Every row gives one point. A path goes straight from each point to the next, and from the last back to the first. The post is the endless flat space through its rows: a point in 2 columns, a line in 3, a plane in 4, and so on, so that a path can go around it. How many times does the path go around the post? Going back the other way cancels.

Post (2 x 3):
[43 -53 50]
[-21 7 0]
Path:
[23 -89 -15]
[53 -7 -15]
[-19 41 -12]
[6 6 50]
[32 -82 106]
[-19 11 34]
[26 24 34]
[60 -42 38]
[29 -26 -32]
[61 36 -18]
[1 19 23]
[-7 -13 44]
[-17 -70 45]
[-38 -18 -19]
[45 -45 0]
[58 -75 -14]
[-18 -100 6]
[-58 -11 35]
[-9 2 51]
[29 6 92]
[-24 -17 28]
[45 -104 62]
Times around: 1

Post:
[9 2 26 -3 -27 -4]
[2 -26 -44 -11 42 -13]
[-10 52 -14 26 -34 -11]
[-29 18 -18 20 26 -71]
[-55 -89 41 -40 57 82]
Path (23 x 6):
[32 -20 44 28 29 -23]
[-27 -24 -27 18 42 -19]
[-34 -54 52 27 88 -33]
[-53 90 6 53 4 -69]
[-5 10 -10 -72 -27 26]
[-4 -17 -2 -24 9 -37]
[-42 -32 76 -72 29 79]
[-42 73 -11 57 41 17]
[45 -43 -9 52 23 -82]
[-4 -35 -24 2 -32 55]
[-116 36 40 -15 -5 -52]
[-41 -22 -16 -24 10 -1]
[81 -49 -88 -4 -1 -7]
[49 -33 -17 4 12 -43]
[-87 73 67 58 32 -56]
[27 75 8 -36 -57 -25]
[10 0 20 -35 -12 33]
[13 44 -77 30 68 2]
[-14 -3 5 40 21 -6]
[47 -87 -16 6 -19 38]
[-36 23 -65 -2 11 -70]
[16 -30 -88 -61 19 113]
[-7 -51 63 -25 56 -4]
Times around: 1

Post:
[-3 1 24 -14 -34 33 6 8 -30]
[-7 -33 1 -7 -37 6 14 64 -9]
[-47 29 -42 -26 -2 -36 31 14 -3]
[-17 -6 -58 -26 -15 -40 6 -79 27]
[-27 -15 -6 4 -54 27 -52 36 -14]
[8 50 -10 -24 32 -40 26 2 57]
[15 51 -70 -11 26 -41 34 -8 14]
[-12 -34 18 6 7 -10 -18 68 -37]
Path:
[-58 5 2 -41 -61 47 -40 20 94]
[6 -32 31 -74 12 -33 38 8 62]
[13 -35 -26 -23 -33 9 -11 -10 -26]
[-70 51 -101 -22 -3 -17 10 -23 -61]
[-38 -7 26 -3 -3 12 2 37 -2]
[22 -12 -12 37 -36 -17 -18 1 24]
[-54 9 33 -19 -54 -19 -12 29 -10]
[-14 43 30 -49 -38 6 -5 4 41]
[24 28 -39 -40 -46 46 81 54 17]
[-28 42 10 7 51 -22 -71 16 23]
[-4 43 -1 22 11 6 14 13 -26]
[36 32 14 -4 14 -50 56 -11 -34]
[37 5 27 -23 2 3 22 30 -36]
[7 25 8 -22 -3 24 18 90 19]
[-65 66 -58 -25 23 3 39 -30 -14]
[-57 -25 -30 42 22 -52 -24 21 -22]
[-2 50 4 1 -9 -24 1 -7 -37]
[22 -9 2 -18 -13 -34 -11 29 40]
[22 -33 -4 -12 -34 36 -58 36 -8]
[-23 8 -20 -7 20 22 -23 33 18]
[-85 16 18 -2 -21 1 49 68 -3]
[-13 27 -3 -9 -54 0 19 -43 2]
[-19 37 -58 -44 -59 -8 29 -19 -14]
[-68 56 -64 -92 -58 7 38 -11 59]
[-72 -53 -22 -36 -44 25 0 77 2]
[31 -32 15 33 59 -11 15 2 -26]
[-26 -14 -4 16 11 -19 42 8 -121]
[-4 -6 -13 69 -22 18 -80 72 15]
Times around: 4

Post (11 x 12):
[-2 -33 9 -17 -23 -5 23 31 22 -34 -8 -60]
[-18 -11 9 0 7 21 -31 -46 19 42 29 85]
[-20 -20 48 -45 17 -32 -30 -59 -4 36 -10 50]
[15 34 5 -17 20 -21 -27 -36 25 39 24 18]
[23 -10 8 34 -6 23 52 -28 19 -57 -22 -58]
[3 -11 -32 2 46 10 39 50 24 -73 -46 -55]
[-12 -6 -50 -48 -23 -5 54 2 27 -47 -30 -16]
[-32 18 -17 72 -18 -7 -31 -2 17 68 -11 5]
[-33 43 43 -35 37 11 37 -36 16 -34 11 -1]
[0 37 21 -53 -11 -30 -23 -15 -49 -16 14 25]
[25 4 -2 -40 -1 25 75 43 41 -22 -76 -26]
Path (26 x 12):
[25 5 24 -29 -17 -59 -8 8 57 -8 2 -29]
[43 16 26 -104 -8 21 37 -15 68 -43 3 -30]
[4 49 -38 -79 -101 -5 -48 39 -70 -4 40 13]
[1 -1 14 -52 12 -32 71 -76 2 2 -15 -49]
[-24 13 -3 -15 -33 -44 34 -86 -10 4 47 76]
[42 -66 -79 4 -18 2 10 22 3 -26 13 -24]
[27 2 -51 -5 8 0 -24 19 -36 -44 -11 -44]
[-23 -58 35 -45 53 16 -7 -14 -19 -18 -10 48]
[-28 83 -53 10 70 -30 65 79 26 -23 -40 -25]
[35 65 2 17 11 -70 -23 -19 23 10 -5 -55]
[-19 -10 -31 -12 11 4 -4 -7 57 -19 -53 -22]
[17 16 -61 35 -15 -7 -33 -36 -35 -61 37 -114]
[2 56 39 -11 14 8 65 69 -50 24 -102 -46]
[-3 74 -74 -71 49 14 88 50 48 -1 -121 -33]
[-7 37 55 -30 -49 -22 -57 -36 10 62 21 16]
[10 -53 -17 -37 -22 11 19 27 89 0 -50 22]
[-9 -23 29 -19 36 56 -32 27 3 -24 -14 -35]
[-13 -27 -10 51 4 20 -92 3 -33 -72 84 -33]
[6 -20 -14 -56 9 -66 -10 -17 5 -16 -56 -16]
[27 24 22 37 -16 -5 15 -19 44 41 22 -7]
[5 36 -13 -16 -9 10 106 67 15 -30 -38 -13]
[27 41 44 -15 -10 -23 51 -21 91 65 -23 24]
[25 66 34 -38 5 -19 -25 25 -23 -41 -27 -11]
[-18 -71 106 10 -6 62 63 -55 57 -29 -24 -65]
[-104 -50 33 -50 0 -1 16 -7 24 -76 29 -12]
[28 26 -5 -4 3 -2 51 -22 35 -52 20 -27]
Times around: 1

Post (17 x 18):
[12 0 0 -11 -14 36 22 37 10 32 -21 22 -17 -41 -26 -27 -10 -5]
[27 -23 47 -30 -25 5 20 -8 11 -5 -15 37 -58 26 2 -11 -24 29]
[-11 24 17 -28 29 1 -48 9 -14 44 44 -14 -24 0 0 18 -58 -39]
[43 -13 43 47 -33 -83 93 11 46 16 -48 57 -27 -29 -46 -29 -30 7]
[-32 6 -24 44 -52 7 -5 12 21 2 -19 1 -7 67 92 18 -33 -2]
[8 22 -60 -45 -76 -72 25 -10 76 21 21 -10 8 74 25 16 46 65]
[22 -28 12 -9 -2 -19 22 16 20 -2 -8 8 -7 -18 1 20 -18 -3]
[12 -16 9 10 22 7 44 35 48 3 18 28 -69 22 -1 -13 -18 11]
[-21 15 5 -37 40 11 7 -44 -18 -7 43 -15 -20 32 30 -27 -60 2]
[-2 42 36 -16 -24 -19 -16 -14 58 9 28 -9 -24 -7 30 16 -19 -19]
[21 26 0 13 -34 8 -41 -6 41 -27 14 -16 -12 39 21 22 -56 -47]
[13 9 -18 -39 -7 5 -21 26 9 0 39 6 -36 -56 14 -53 4 -19]
[40 24 -5 18 -3 5 -43 4 20 12 -12 39 7 -32 10 -4 -25 -17]
[29 35 -4 5 72 -4 -35 7 -41 40 -46 -16 -62 17 -12 -69 32 -29]
[4 50 -22 108 -18 -26 7 13 20 -2 20 -22 -48 10 -20 51 2 32]
[-13 -61 10 -47 -16 -10 -3 -57 54 11 86 -8 -38 44 34 10 -6 -12]
[-13 41 7 -42 23 16 -51 27 -27 6 12 40 -13 -29 -2 -14 14 -53]
Path (31 x 18):
[3 34 63 -101 29 -13 27 7 20 -42 -10 -15 -32 4 -16 26 2 19]
[-54 4 46 -30 10 15 23 3 -17 85 34 -44 -45 76 -29 25 -63 33]
[-30 84 77 -50 -15 -15 -74 -27 -47 5 30 -5 -30 13 -2 -13 -10 -77]
[41 -61 1 6 -35 -15 -17 -8 48 21 56 11 -35 46 34 48 -46 -33]
[-21 5 -16 73 79 -68 15 2 -30 -2 24 -55 -89 5 39 18 -47 -49]
[-11 28 -70 47 63 -14 0 -8 -35 13 -7 -4 -24 45 45 39 -41 44]
[22 4 -43 -13 -21 -17 48 10 64 -39 64 71 -17 -19 66 14 -12 41]
[49 28 57 31 -37 4 -33 9 70 37 51 33 13 -22 -30 81 3 -15]
[5 -2 39 14 -11 -15 -16 9 40 65 29 -17 -73 -16 -30 -38 30 -42]
[0 -21 -14 8 -22 -78 10 1 37 -19 35 -26 -68 -15 -25 -61 3 -7]
[5 15 2 -12 -26 1 50 -28 68 -68 69 6 -88 -11 27 -19 -30 70]
[16 44 47 -15 21 -53 32 16 77 -43 -1 5 -102 8 -25 -22 -9 -71]
[40 2 -2 11 38 40 -5 27 62 34 -55 2 -70 -5 -59 -84 -40 -61]
[-38 -30 -65 -35 -20 32 1 110 16 34 31 -54 -26 2 4 -18 21 -2]
[-17 19 -10 -59 43 6 -43 -15 -41 23 58 1 35 -38 -10 -30 -21 -62]
[-15 -12 24 -55 19 49 -46 27 20 -6 79 3 -72 63 -36 -6 28 -22]
[73 5 -34 1 41 28 -37 -8 52 -23 -9 -26 -38 -22 -18 -62 20 -14]
[28 -12 9 8 -9 -52 -26 -44 -12 22 -56 48 -3 -7 -10 21 -22 -28]
[-21 -38 10 -21 -23 -20 50 24 46 46 4 14 -50 12 25 -44 -43 -31]
[-4 97 34 36 -32 -86 27 -80 11 -90 9 28 -15 -38 8 -33 -46 62]
[15 -38 33 4 -53 -10 -84 23 13 8 -33 21 12 -21 29 14 55 -77]
[27 41 29 -18 71 41 11 0 -21 6 18 11 -19 -9 -10 -67 -49 4]
[81 -36 58 -27 -18 55 -9 -29 76 -23 24 -23 -75 39 -13 -44 -23 -18]
[20 114 28 20 22 38 27 36 -4 -41 -42 69 -74 -32 -37 -83 48 86]
[43 40 -1 -44 40 29 -5 49 15 8 -4 22 -24 2 1 -35 33 40]
[54 -9 -37 37 -43 -14 34 20 35 18 -5 45 -20 -24 35 -56 16 13]
[-34 3 -26 18 5 15 82 21 32 -5 30 32 -29 121 45 91 -87 87]
[-4 -28 64 -22 -30 -16 -71 -67 14 41 13 64 -28 -58 -10 12 3 -63]
[69 -24 22 -2 -33 -20 -28 -59 16 15 -40 -9 12 24 -46 36 -37 47]
[-9 4 11 11 -22 -10 -39 9 20 4 -10 49 35 47 11 66 14 18]
[15 8 51 12 -14 -17 63 -24 59 -15 -53 45 -49 77 -17 -3 -65 41]
Times around: 1
